Each wall is flat, endless, passes through zero and stands at right angles to its row. A trip goes straight from one point to another. List the walls that it crosses, first one first.

Walls:
(1): [-2.72 -2.35 -0.25]
(2): [-1.20  0.84 -1.57]
(3): [-1.94 -3.23  0.66]
Trips:
[ 1.21  0.90 -2.91] to [-4.11 -1.40 -2.88] => 1, 3
[ 1.14 -2.26  0.16] to [ 5.17 -0.86 -0.97] => 1, 3
[-3.73 -2.90  2.01] to [-2.69 -0.98 -0.11] => 2
[-0.06 -5.81  1.03] to [-0.29 -0.89  0.47] => none

Walls:
(1): [-1.90 -1.46 -0.39 -4.09 -2.63  1.12  1.06  1.88 -0.30]
(2): [ 1.48  4.52  2.26  1.03  1.63 -1.24 -0.95  0.92 -1.08]
(3): [ 0.89 -0.11 -0.59  1.74 -1.89 -1.34  0.32  2.35  2.29]
(4): [ 0.52  3.18  0.05  2.32  1.65  1.57 -3.91  2.65  2.56]
Trips:
[ 0.08 -0.44 -0.47  1.76 -0.75  1.96  0.06  5.25 -2.67] to [ 1.05 -1.27  0.08  2.30 -0.64  0.53  2.72 -2.52  0.50] => 2, 4, 1
[-0.01  2.75 -2.09 -0.12 -1.58  0.49  1.13  0.77  4.84] to [ 1.76 -0.83 -2.29  1.35 -0.87 -2.54  2.76 -0.65 -0.16] => 1, 4
[ 1.11 -3.72  0.10 -0.67 -2.19 -0.78 -0.83  2.56 -0.48] to [ 3.05  3.08 -2.21 -1.28  1.34  1.54  2.86 -1.14  1.06] => 2, 1, 3, 4
[ 2.93  0.62  0.04  1.12  0.79 -0.32  0.53  0.09 -2.44] to [ 1.01 -0.84  1.75 -1.23 -0.37 -0.31 -1.18  3.20 -1.85] => 4, 3, 1
[-0.60  0.18 -4.11 -0.62 -0.06  1.07  0.78 -0.82 -1.34] to [ 2.34  3.25  1.46  0.87 -1.50  1.52 -1.54  1.03  1.17] => 4, 2, 3, 1
[ 3.31 -0.04  3.69  1.28  2.47  4.43  1.61 -3.04  1.42] to [-4.65  0.81  1.63  3.03  0.29 -3.72  2.11  0.95  1.11] => 3, 4
[-3.57  2.02 -0.57 -0.99  1.31 -2.43  2.92 -4.73 -4.41] to [ 0.26 -1.25 -2.61  0.51  3.26  0.07 -3.55 -1.83  0.72] => 2, 4

Walls:
(1): [ 2.93 -2.36  0.44 -0.47 -1.13 -1.48 -0.52 -1.48  0.85  2.45  3.96  0.22
  0.79  2.70 -1.36  0.51 -1.97 -0.71]
(2): [-1.97  1.52 -1.53  0.87 -0.05 -3.48 -2.26  0.16 -3.11  0.47 -0.28  0.03
  0.23 -1.52  2.11  0.67  1.62  6.82]
(3): [ 2.59  3.78 -0.83  1.17  0.38  1.37  1.27 -0.55 -1.92  2.82 -2.42 -2.71
  0.08  2.83 -0.60 -0.03  5.03 -0.70]
(4): [ 3.29  3.48 -0.01  0.52  0.34 -1.30  5.95  4.77  0.25 -0.46 -0.84  0.07
  3.44 -0.34 -0.63 -0.42  1.34 -1.61]
Trips:
[ 2.05 -4.99  2.00  1.68  0.65  3.19  3.84 -1.70  1.75  0.95  0.46 -1.92
 -3.96 -0.81 -1.12  2.20 -0.27 -1.79] to [-2.14 -2.60 -0.60 -0.21  2.09  2.76 -0.40 -2.71  0.50  3.89 -3.72  1.97
 -0.72 -1.36  2.72 -0.18  2.49 -2.56] => 3, 1
[-2.69 -1.00 -2.39  0.27 -2.82 -1.59  0.65 -0.54  0.70 -0.46 -5.21  1.54
 -1.38  3.13  1.34  3.81 -0.86  0.61] to [-0.59 -0.16 -1.62  2.93 -3.76  0.69  0.53  6.69  2.39  2.11 -2.87 -2.52
  1.60  0.83  2.81  2.75  1.92 -2.54] => 3, 4, 2
[-0.17 -0.07  2.50 -1.55 -0.36 -0.05  0.65 -1.85 -2.37 -2.20  3.51 -2.65
  3.62  1.58 -1.86  2.72  5.13  2.74] to [ 4.05 -0.94 -1.47  0.55 -0.76  1.61  1.11 -0.87  1.31 -0.80 -0.42  2.21
  0.61  0.29  1.11 -0.42 -3.85 -2.11] => 2, 3
[-1.34 -1.27 -1.14 -0.90  0.59  1.89 -1.66 -2.40 -0.03 -0.40 -1.97  0.98
  0.22 -1.14  1.01  4.94 -3.75  2.41] to [ 0.27 -0.31 -1.66 -1.75 -1.80 -2.60 -0.39 -2.19 -2.88  2.03  1.01 -3.15
 -1.04 -2.96  0.88 -2.31  3.14  0.62] => 3
[ 4.49 -0.28 -1.54  3.89  0.28 -2.88  0.20 -4.40 -0.88 -0.66 -4.25  2.49
  1.85 -0.19 -0.45  2.42 -0.73 -0.18] to [ 0.00  2.81 -1.09 -2.77  2.43  3.00  1.02 -3.00  0.23  0.57 -1.56 -0.67
  0.97  2.85 -0.85  0.37  1.90  1.21] => 1, 2
[-1.53 -2.32 -1.52  1.40 -2.74  1.98 -1.36  1.39  2.60 -4.44  1.24  2.34
  0.60 -2.32  0.21  2.66  2.06  2.99] to [ 0.34 -0.48 -0.93 -0.12  4.04  0.13  0.39  1.26  1.48 -0.85  3.31  6.97
  0.92  0.42  0.53 -2.10  1.28  3.37] => 4, 1

Walls:
(1): [ 0.56 -1.26 -1.00  1.21  1.82 -0.82  1.63 -2.66 -0.94  3.78  5.81 -0.53
 -1.91 -5.07  0.03 -1.25  0.12 -0.83 -1.48  0.49 -0.23 -0.61 -0.52 -0.93
  2.86  3.48  2.14  0.92  1.39 -1.14 -2.68 -2.41 -1.45  2.58  0.08  3.24
 -2.54  1.13  2.99  1.54 -0.17 -1.71  1.96  0.44  0.34 -0.34 -0.69  1.85]
(2): [-0.51 -1.85 -4.63  4.02  0.64  1.16  1.00 -0.74  0.58 -0.26  1.79 -0.59
 -1.74  0.73  1.38 -1.69 -1.05  2.19  1.18  1.04  4.05  1.42  1.47 -2.78
 -2.79  0.72  5.80 -1.35 -2.95 -3.71  0.44 -3.94  1.72 -1.96  1.24 -0.77
  0.63 -2.39  0.47  0.77  1.32 -2.03  2.10 -0.28  1.17 -0.99 -1.68  4.14]
(3): [ 1.13 -0.47 -3.60  5.06  2.89 -0.53  0.49  0.67 -1.09 -1.03 -4.71 -4.70
  3.08 -4.25 -2.01  1.18 -0.49 -1.74 -0.43  0.49  1.51 -0.54  2.95 -1.00
  0.76  2.47 -0.07 -1.37 -0.24  1.00  0.78  0.08 -0.33 -3.30 -2.89  0.98
 -1.97  1.73 -2.49  3.09  2.86  2.75 -1.54 -1.03 -3.91 -2.95  0.40  2.86]
(4): [-0.70 -2.09 -0.22  1.08  0.23 -0.10  1.57 -2.64 -1.06 -1.20 -2.24 -0.58
  0.20  1.37 -2.14 -0.89 -0.18 -2.76  1.07 -3.21  0.65  2.06  1.19 -3.47
 -0.82 -1.10  1.01  3.95 -1.02  0.50  1.59  0.06  1.10 -2.64 -1.69 -0.42
 -4.33 -1.20 -0.65 -1.87  2.63  0.28  0.87  6.74 -0.96 -3.79  0.70  4.43]
Trips:
[-1.67  3.32  3.18  2.50  1.52  2.05 -4.84 -2.16 -2.82  0.69  0.72 -2.09
 -2.53  0.67  0.80 -1.34  1.32 -1.75 -1.47  1.14  1.54  0.39  0.44 -3.83
 -0.93 -0.67 -0.06 -0.84 -0.79 -0.77  0.25 -1.83 -0.73  0.54  3.30  0.71
  1.30  3.84 -1.18  0.53 -1.02 -3.08 -0.95  2.86  1.91  2.98  3.35 -2.79] to [ 2.04  1.20  1.91 -3.47  2.18 -1.20 -1.43 -1.13 -0.15  1.55  0.45 -4.85
  0.31 -1.70 -0.35  0.30 -1.36 -3.37 -2.21 -2.02 -0.86 -0.58 -1.91  1.32
 -1.97  1.47 -1.89  6.18 -0.21  1.94  1.71  1.38  1.89  1.78  0.18  0.39
  0.06 -1.77 -0.40  1.00 -0.74  0.40  4.43  1.24 -0.11  4.44  0.74 -1.85] => 2, 4
[ 1.76  1.14 -1.34 -1.74  2.00  0.62  1.90 -1.98 -1.22 -0.11  2.71  0.12
 -0.30  2.16  1.39 -1.11 -2.85  2.27 -1.15 -2.84  1.40 -1.85  1.43  2.80
  3.15  1.06 -0.17 -0.49  2.12  3.67 -1.91  2.04 -2.34 -0.33  2.56  1.26
  0.44  1.09  1.93  0.02  0.33 -1.41 -0.27  2.91 -0.91 -2.01  5.49  1.39] to [ 0.25  0.94  1.40 -0.89 -0.50  2.79  1.39 -0.21 -4.72 -0.38 -1.83 -0.33
  0.14  0.63  1.31 -1.07  3.00  0.99  0.02  1.45 -2.75 -0.90  0.63  3.32
  3.83 -2.40 -0.89  2.09  0.92 -1.71  2.01 -1.38 -2.03 -0.01 -2.44 -5.06
  3.78  2.14 -1.02 -2.81 -0.46 -2.60  1.00 -4.98  2.25 -0.56  0.70  1.65] => 4, 1
[ 2.13 -0.99  0.89  0.87 -0.79  0.67  2.51 -0.37  1.64 -1.33 -1.48  1.85
  2.93  1.28  1.89  0.87  1.62  3.82 -1.98  0.76  1.08 -0.48  3.21  1.89
  2.42 -1.92 -0.44  1.42  1.68  0.24 -3.18  2.79 -3.66  1.87 -2.47  1.88
 -2.23  2.29  3.56 -3.51 -0.36 -3.40  1.30 -2.80 -0.59 -0.31  1.15 -1.38] to [-4.06  0.69 -2.46 -2.24 -1.62 -1.82 -2.21  3.98  0.92  0.78 -2.41  1.82
  0.41  0.40 -0.28  1.81 -3.92  2.15 -1.57 -1.65 -1.78 -0.88  2.73 -1.58
  3.75 -0.07  2.20  0.49 -0.71  0.55  1.25  2.01  2.22  3.93 -1.57  0.24
 -4.32  2.70  0.72  0.54  3.05 -1.13  0.02 -0.99 -2.87  1.03  3.53 -3.89] => 1, 3
[-2.11 -4.26 -2.30 -1.53  1.77 -5.70 -0.28  0.58 -0.80 -2.48 -0.97  1.77
 -3.00 -4.15  2.97 -2.75 -0.92 -1.87 -5.10  1.76  1.42 -2.33  4.04  1.82
  2.53 -2.07 -1.26  5.53 -0.48  0.27 -0.98  3.71  2.07 -1.80  2.46  0.54
  1.29  0.59  2.17 -1.20 -0.78  2.73 -0.52 -2.65 -0.15 -2.07  1.58 -1.86] to [-3.28  6.07  0.56 -2.03 -0.43  2.65 -1.33  1.19 -0.20 -1.22 -1.36 -1.20
  2.41 -0.27 -3.59 -0.13  1.87 -1.49  1.14 -2.88 -2.67 -1.73  3.44  1.15
 -6.89 -3.17 -1.42 -0.97 -1.89 -3.52 -0.36  2.09  3.80  0.57  1.88  1.67
  0.92 -2.53  1.72 -1.56 -5.62 -1.25 -3.77 -0.89 -0.55  0.55 -1.26 -0.23] => 1, 3
[ 2.37  2.43 -1.77 -0.04  0.87 -2.27 -0.18 -1.15  2.13  0.77 -0.48 -0.77
 -0.58 -3.98 -1.42 -0.10  1.67 -1.68  1.31 -1.96  1.05 -1.34  0.46  0.71
 -3.52  0.94  0.76 -3.33 -1.13  1.69  0.35 -1.43  2.00  4.00  1.14  0.25
 -0.62 -3.98 -0.02  0.83  2.87 -1.02 -1.08  1.97  0.89  1.70  2.17  0.32] to [-2.22 -0.41  1.95 -1.19 -1.62  0.82 -1.57  0.80  0.73 -2.63 -1.90 -0.96
 -1.13 -1.19  1.27  1.39  1.41 -2.59 -3.02 -0.89 -0.46  1.10 -1.03 -4.00
  1.84  0.41  0.32  0.62  0.65 -2.63 -0.01 -0.41  0.35  0.20  0.02 -4.89
 -2.98 -2.82  2.15  0.22  0.06  0.59 -3.30 -0.60  4.78  1.69 -0.81 -2.22] => 3, 1, 2
[-1.51 -2.45  0.99 -0.30 -1.11 -2.26  1.94 -2.98 -5.20 -0.96  1.63  4.01
 -0.69 -1.18  3.54 -0.06  2.13 -0.69 -2.33 -3.85  0.09  2.95  0.53 -0.99
 -0.53  1.79  0.45  0.22  6.59 -2.35 -0.83  0.79 -1.23 -2.98 -0.21  1.90
  2.07 -2.57 -3.77 -1.98 -0.90 -2.20 -1.06 -2.11  2.58 -3.17  0.58  5.20] to [-0.14  4.77  1.68 -3.55  2.51  0.44  1.25  2.20  0.17  0.11 -2.84 -0.43
 -4.63  3.12 -4.95 -0.26  0.08  6.69  1.73 -2.51  1.33 -0.99  1.90 -1.98
  2.02  0.70  1.59  0.71  3.80 -1.00  0.08  1.37  1.24  1.14  0.38 -2.20
 -0.52  1.40  1.12  3.87 -0.36  2.70  0.54 -0.99 -0.42  1.38 -2.01 -4.68] => 2, 4, 1
[ 2.66  2.00  2.96  2.88 -0.50  0.35 -2.19 -0.07 -2.33 -1.15  2.52 -2.14
 -1.47  1.01 -2.15 -2.01 -0.91  0.86  1.78 -2.17  2.32  0.92  3.17  2.87
 -0.51  0.79  1.67 -0.37  2.51  1.26  2.69  1.62 -1.16  0.31 -1.36 -0.52
 -0.14 -0.44  0.84 -1.34 -2.49 -2.63  4.87  3.48  0.44  3.08 -1.80 -0.79] to [-1.00 -1.18  6.32 -2.34  1.92 -0.19  0.34  0.25  0.69 -2.03  1.11 -3.53
  2.40  0.50  0.77 -1.42  2.13  1.00 -1.26 -3.74  0.43 -0.92 -0.63 -0.57
  1.65  3.27 -0.83  3.47 -1.38 -0.06 -0.19  1.12 -1.16  0.26 -1.89  0.76
 -0.75  3.74 -1.11 -0.32  0.89  2.83 -0.15 -0.10  0.64  0.30 -3.45 -0.68] => 2, 3

Walls:
(1): [ 3.77 -1.21  3.26  1.88 -3.63 -4.94  0.00 -2.59  4.33 -0.08 -0.10 -1.04
 -0.39  0.60  2.32  0.02 -1.86  2.68  3.71 -0.07  0.91  3.04 -1.75 -3.82
 -2.33 -0.62 -1.49  0.00 -2.35 -0.94 -1.20 -3.77 -3.16  1.87 -0.12 -0.64
 -1.30  0.96 -2.07  1.62 -0.51 -2.19  0.41 -1.00  2.70  2.45  2.04  0.65]
(2): [-0.01 -0.74 -0.84 -5.58 -1.60  0.44  3.20  1.13  0.86  1.76  2.60  1.04
  1.88 -0.06 -3.59  4.55 -1.69  1.82  5.17  1.25  1.46 -0.64  0.84 -1.13
  0.57  1.54  1.96 -2.79  0.59  4.20  2.56 -1.82 -4.53 -1.31 -0.41  1.70
  0.55 -3.02 -0.09  2.15 -1.86 -4.52 -2.26  3.36  2.13 -3.12 -2.80  2.12]
(3): [ 0.42 -1.61 -0.30  3.26  0.32  2.92  1.81  1.39 -0.97  1.94  0.23 -2.25
 -0.17 -1.57  1.34  1.40  2.94 -0.51  1.39  1.43 -6.01 -0.94 -3.99 -2.88
 -1.74 -1.59 -1.14  2.96  5.11 -1.03 -1.41  0.06 -1.37  4.15 -0.26  1.24
 -2.46 -1.82 -4.40 -2.40  0.83 -3.46 -3.81 -3.68  0.67  1.30 -2.00  3.31]
(4): [-0.10 -1.13  0.81  0.06  0.72 -0.12  0.04  0.28 -3.78 -0.12 -3.14  4.15
 -1.00  0.68  1.30  0.49 -1.91 -3.38  2.10  0.15 -1.83  3.93 -2.43  5.74
  1.83 -1.55 -0.14  0.84  2.93  2.69 -4.52  1.92 -4.56  2.40  3.29  1.25
  0.69  3.05 -0.58 -1.85  2.38 -0.81  2.32 -2.29 -1.38  2.26  1.25  0.29]
(5): [ 2.67  2.61 -1.56  2.53 -3.11  2.26 -0.51 -2.38 -2.34 -2.97  0.81 -0.03
  0.90  1.59 -1.83  0.12  2.25 -5.04  1.09 -3.33 -5.93 -0.68 -1.79 -3.36
 -0.02 -0.82  1.35 -2.04 -0.33 -3.05  3.30  1.14  0.93 -2.18 -1.13  0.68
  0.54 -2.07  0.69 -3.56 -2.55  0.41  3.93 -2.34 -0.35  2.68 -3.00 -1.85]
(6): [ 2.05 -2.51  4.21  1.87 -1.06 -0.69  1.39 -0.61  2.43  0.42  1.50 -2.96
  0.69  2.11 -0.76 -0.90 -2.34 -1.56 -2.17  1.52  2.31 -0.02  4.11 -2.04
  1.67 -4.53  0.19  4.00 -3.23 -1.07  3.19 -2.02 -0.93  0.05 -0.49  1.73
  3.66  2.39 -3.67 -3.14 -2.06  0.08  1.18  0.40 -1.37 -1.40  2.98 -2.71]
(7): [-2.02 -2.52  2.12 -2.42  1.12  5.52  0.04  0.76  1.38 -1.68 -3.46  2.85
  0.26 -1.48 -1.32 -0.46  0.55 -0.92  3.09 -2.18 -0.75  0.23  1.21  2.46
 -1.77 -0.66 -0.48  2.94 -1.00 -2.29 -0.57 -1.09  4.17  2.90  0.00 -1.13
  0.76  2.25  1.71 -2.64  1.97  0.27  0.97 -0.49  1.53 -0.16  5.50  1.44]
(8): [-2.36  0.85 -1.80  0.01 -3.75  1.35 -3.74  0.10  0.30 -0.41  0.83 -0.25
  0.67 -5.61  0.48 -1.19 -1.73  3.84 -1.82 -2.76 -1.33  1.04 -0.58  1.93
  0.34  1.36  2.30 -0.28  1.81  1.37 -3.86 -2.11  2.18  0.72  2.28  0.45
 -4.79  2.08 -1.79  2.44  2.56 -3.10 -2.05  0.39  2.52  0.26 -1.28  3.47]
(9): [ 2.95  3.48  3.76 -0.15  0.72  0.10 -1.92 -1.42 -1.45 -5.05  0.00 -3.38
  0.17  0.89  1.29  2.96 -1.15 -0.38  1.20 -2.67  0.50 -2.02  1.69 -3.55
  0.71 -3.08  0.61  1.09 -3.67  1.10  2.06  1.65 -1.39 -0.32  4.09  1.82
 -0.17 -0.05 -0.06 -0.59 -1.69  0.05 -1.63  3.13 -0.60  0.62  1.80  2.48]
(10): [-0.14 -2.10  0.91  2.14  2.35  1.94 -0.50  2.09 -1.55 -2.29 -2.17 -2.35
 -2.54  4.25 -0.14  1.32  2.80 -1.11 -0.76 -0.24 -1.39 -1.89  2.14  5.79
 -1.31  4.15 -3.25  2.05 -1.02 -1.80  3.28  0.89  1.48 -5.24 -2.03 -1.29
 -1.72 -0.63 -0.55 -2.42 -2.64 -0.36  1.86 -1.86  1.26 -0.82  0.12  2.61]
(11): [-0.75  0.55  0.24 -0.21  3.79 -0.28  0.61  2.28 -0.98 -0.89 -1.55 -2.08
 -0.29  1.02  0.77 -2.78 -1.77  3.00  2.15  3.24 -2.20  3.72  5.42  3.55
  2.01 -1.00 -1.58 -2.21 -0.49 -1.60  3.25 -2.36 -1.08  2.51  2.84  2.20
 -0.80 -2.46 -0.13 -1.84  1.41  3.74 -2.02  0.60  0.30  3.02 -2.75 -0.49]
Trips:
[ 1.37 -1.15  1.26 -0.94  0.20 -0.72 -1.15  2.77  4.15  2.24 -4.42  0.48
  0.49  0.57  1.73 -2.30  3.80 -0.85  2.92 -2.00  1.65  1.09 -3.51 -0.75
  3.73  1.09 -2.53  0.10 -0.13  2.30 -2.78 -2.41  2.16  1.84  0.71 -1.92
 -0.37  1.40 -2.21  2.40 -1.16  0.63  4.92 -5.96  2.32 -0.24  3.80  2.47] to [ 0.71 -1.65 -1.15  3.13 -0.23 -1.14 -0.92 -5.16 -2.42 -4.86 -1.33  2.30
 -1.07  0.01  0.31 -0.53 -1.67 -2.12  1.63  1.35 -4.86 -2.25 -0.36 -1.32
  1.44 -1.20  3.77  1.15 -1.72 -0.39  0.24 -1.73  1.39  1.17 -0.72 -4.32
 -2.45  3.53 -3.81  0.87 -0.56 -5.01 -1.43 -1.29 -5.69 -1.18  0.12  0.16] => 5, 6, 9, 10
[ 0.95 -1.64 -3.03 -3.41  1.93  2.83  1.81  0.49  2.15  1.72 -2.09 -1.67
  1.56 -2.19 -1.80  0.29 -2.77 -0.65  3.53 -5.77 -0.16 -1.83  5.66 -1.31
  0.14  0.48  1.84  1.97  3.66 -1.55 -0.67 -0.63 -1.00 -0.55  0.67 -1.48
  1.11 -1.15  0.68 -0.18  5.05  5.14  1.36 -0.94  2.74  0.06  1.85 -1.10] to [ 0.24 -2.49  1.72 -3.83  1.36 -1.78  0.08 -0.42  0.80  2.56 -0.89  0.43
 -0.81  3.69  1.55 -1.96 -3.29  0.16  0.81  0.62 -1.98  1.34 -2.19  1.98
 -0.13 -1.11 -5.30  3.40 -2.74  3.85 -3.34  3.19  0.06 -1.66 -1.48  2.95
  2.25 -1.19 -1.46  2.70 -1.09  0.61  0.12 -2.95 -3.51  1.79  0.18 -0.05] => 8, 4, 6, 2, 1, 10, 7

Walls:
(1): [ 0.65  0.82  1.93 -2.16 -0.14  4.93  0.03 -0.90 -1.16  3.31  3.16 -1.03
 -6.29  3.21  0.50  0.16  0.89 -2.35 -3.42 -1.74  2.08  1.14  2.25  0.89
  0.47 -2.14  3.46  3.08  2.83 -1.25 -1.16 -2.21  1.85  1.33  0.98 -0.94
  2.55 -0.80  2.86  1.25 -1.68 -2.00  3.38  0.86 -2.30  1.58  2.08  2.72]
(2): [-4.19  1.63  1.48  0.95  0.91  2.16  0.89 -1.53  0.78 -0.67  1.65 -3.53
  1.29  0.61 -0.40 -0.14 -0.29  1.89 -1.62 -0.49  0.85 -4.89 -1.87 -0.82
  3.85 -0.27 -0.05  2.00  2.89 -1.69 -3.31 -0.38  0.97  2.70  0.26 -0.38
  2.06  0.01 -1.36 -1.29  0.83  1.93  0.95  0.30 -0.41 -1.78 -0.08  0.22]
(3): [-2.65 -0.09  2.06 -0.97 -0.63  2.70 -2.67  0.90 -3.53 -0.09 -3.66  0.38
 -0.10 -4.84  2.54  0.51  1.04  1.50  0.29 -3.28 -1.60  2.11 -0.28  3.87
 -1.48  1.29  1.22 -2.69  0.96  0.92 -1.42 -3.71  1.52 -0.14  1.92  2.20
 -5.59 -0.33 -1.00  0.51 -1.55 -1.80  1.69 -1.27  2.30 -0.63 -4.89  0.65]
(4): [-3.16 -1.49  4.31 -0.99  2.34  3.10 -3.29 -0.31  1.12  0.83 -3.82  1.44
  0.74 -2.16  3.16  0.72 -2.17 -5.74  3.23 -4.02  2.33  2.30  1.91 -0.65
  1.92 -0.36 -0.49  2.23 -0.53  2.42  1.75  0.87 -0.33 -3.33 -2.49 -0.46
  1.68 -0.43 -2.06  2.50  0.46  1.44  0.99  1.16  0.37  3.30 -1.12  0.15]
(5): [-0.31  0.58 -1.50  2.46 -0.07  1.66 -0.16 -0.12 -2.36 -1.63 -1.46  2.20
  1.67 -0.08  0.49 -1.79 -0.29  1.64  1.42  0.26  1.57 -1.53 -0.78  3.82
  1.36 -1.26 -1.75  0.91  3.77 -0.25 -0.50 -4.67 -6.18 -3.01  2.89 -3.24
  0.73  3.57  1.59 -0.20 -5.83  4.26  0.65  1.95 -6.09 -1.81  3.86  0.60]
(6): [-2.42 -0.52 -2.40 -2.06 -2.54  1.97 -1.15  0.34  1.31  0.06 -2.49  0.18
  3.89 -1.40 -0.76 -2.14 -0.51  4.49 -1.81  0.44 -5.05  3.08  1.84  3.64
  2.11 -1.77 -0.33  2.00  2.34 -4.93 -0.75 -0.20 -0.43 -2.08 -2.10 -1.04
 -1.10  3.86  1.84  2.58 -2.49 -0.12  1.62  0.66  3.95  0.62  0.90  1.32]
(7): [ 2.65 -2.00  1.80 -0.23  1.80  1.39  0.63  1.47  4.35  0.11 -2.04 -1.70
 -1.39  1.21  0.53  1.40  3.14 -2.17 -2.69 -0.20  0.89 -0.51 -3.35  2.32
  3.45 -1.49  0.91  0.04 -1.06  3.73 -2.30 -1.65  3.15 -0.11  0.53 -1.00
 -1.61  1.32 -0.05 -0.42  0.76 -0.77  4.38  3.45 -0.72  1.30 -0.70  0.15]
Trips:
[-1.66  3.14 -2.64  2.16  5.93  1.54  2.51 -2.83 -1.14  1.44 -2.35  0.30
 -2.74  1.29  5.78 -3.51 -2.26 -1.67  1.05  1.91  1.32 -0.22 -3.54 -1.67
  2.57 -1.41 -5.36 -0.55  1.75 -2.91 -1.49 -1.73  0.19 -4.14  1.82  1.91
 -0.44 -1.67  2.70 -0.87  4.00 -2.82 -2.20 -2.38 -1.96  0.15  0.17 -1.46] to [ 2.09  0.34 -2.76  1.90 -3.29  3.06 -0.48  0.77 -0.09  6.28  0.30 -0.29
 -2.31 -2.43 -1.00 -5.67 -0.91 -3.02  1.42 -4.80 -0.41 -2.49 -5.61  3.62
 -0.51 -0.67  0.09 -1.10  2.28 -3.05 -3.22  2.25  1.73 -1.65 -0.26  2.87
 -3.45 -1.29 -0.78  0.68 -3.59 -1.02 -1.64  0.37 -2.07  2.22  0.95 -2.27] => 3, 7, 4, 6, 2
[ 1.41  2.87 -0.26 -0.59  2.32  2.21 -5.54 -2.68  3.40 -2.52 -0.27  1.25
 -1.86 -1.44 -0.48  0.49 -5.99 -0.11 -3.74  0.21 -2.75  0.01 -1.04 -1.56
  2.63  2.63  0.62 -2.73  0.17  5.68 -1.37  0.10  1.16 -2.86 -1.59 -1.88
 -1.58  1.46 -0.28 -0.93 -3.83  0.23 -2.13  3.20 -4.45  1.50  0.28  0.22] to [ 1.45 -3.83  4.57  0.11 -0.60 -3.05 -0.53  2.90 -0.30  2.84 -0.88 -3.91
 -0.72  0.15  0.03  1.33 -2.12 -1.55 -1.93 -1.96 -1.07  3.08 -1.12  0.49
 -1.10  1.62 -0.65 -2.04  0.16  3.04 -0.73 -3.28  3.97 -4.94  0.25  0.11
  1.83 -1.32  0.35  4.40 -1.32  1.51 -2.63 -2.07 -4.04 -2.65 -0.58  0.16] => 1, 5
[ 1.43  2.82  0.81 -0.30  1.10  1.14  1.18  1.94 -1.94  0.90  0.52  0.03
 -1.41  1.95  0.81  1.27  2.51  0.18  0.69  0.18 -0.35 -2.47 -3.30 -2.50
  0.51  2.30 -1.37  0.32 -0.44 -1.92  0.49  0.72 -0.03  2.41 -0.21  0.17
 -0.41 -0.75 -2.88 -3.96 -2.28 -1.51 -4.18  1.52  5.32 -2.84  1.00 -0.22] to [-3.88 -2.92  1.54 -3.00  2.27 -2.30  0.33 -1.47 -0.55 -1.28 -2.12  1.16
  1.07 -0.64  0.30 -0.11 -3.52 -3.16 -1.01  3.25 -1.04 -1.11  3.21 -2.43
  1.63 -3.66  0.78 -1.31  4.28 -0.40  0.17  2.42 -1.08  2.45 -4.20 -3.89
 -2.33 -0.37 -0.17 -1.49  3.05 -0.12  0.38 -0.54 -0.74 -0.05 -3.30 -0.01] => 4, 6
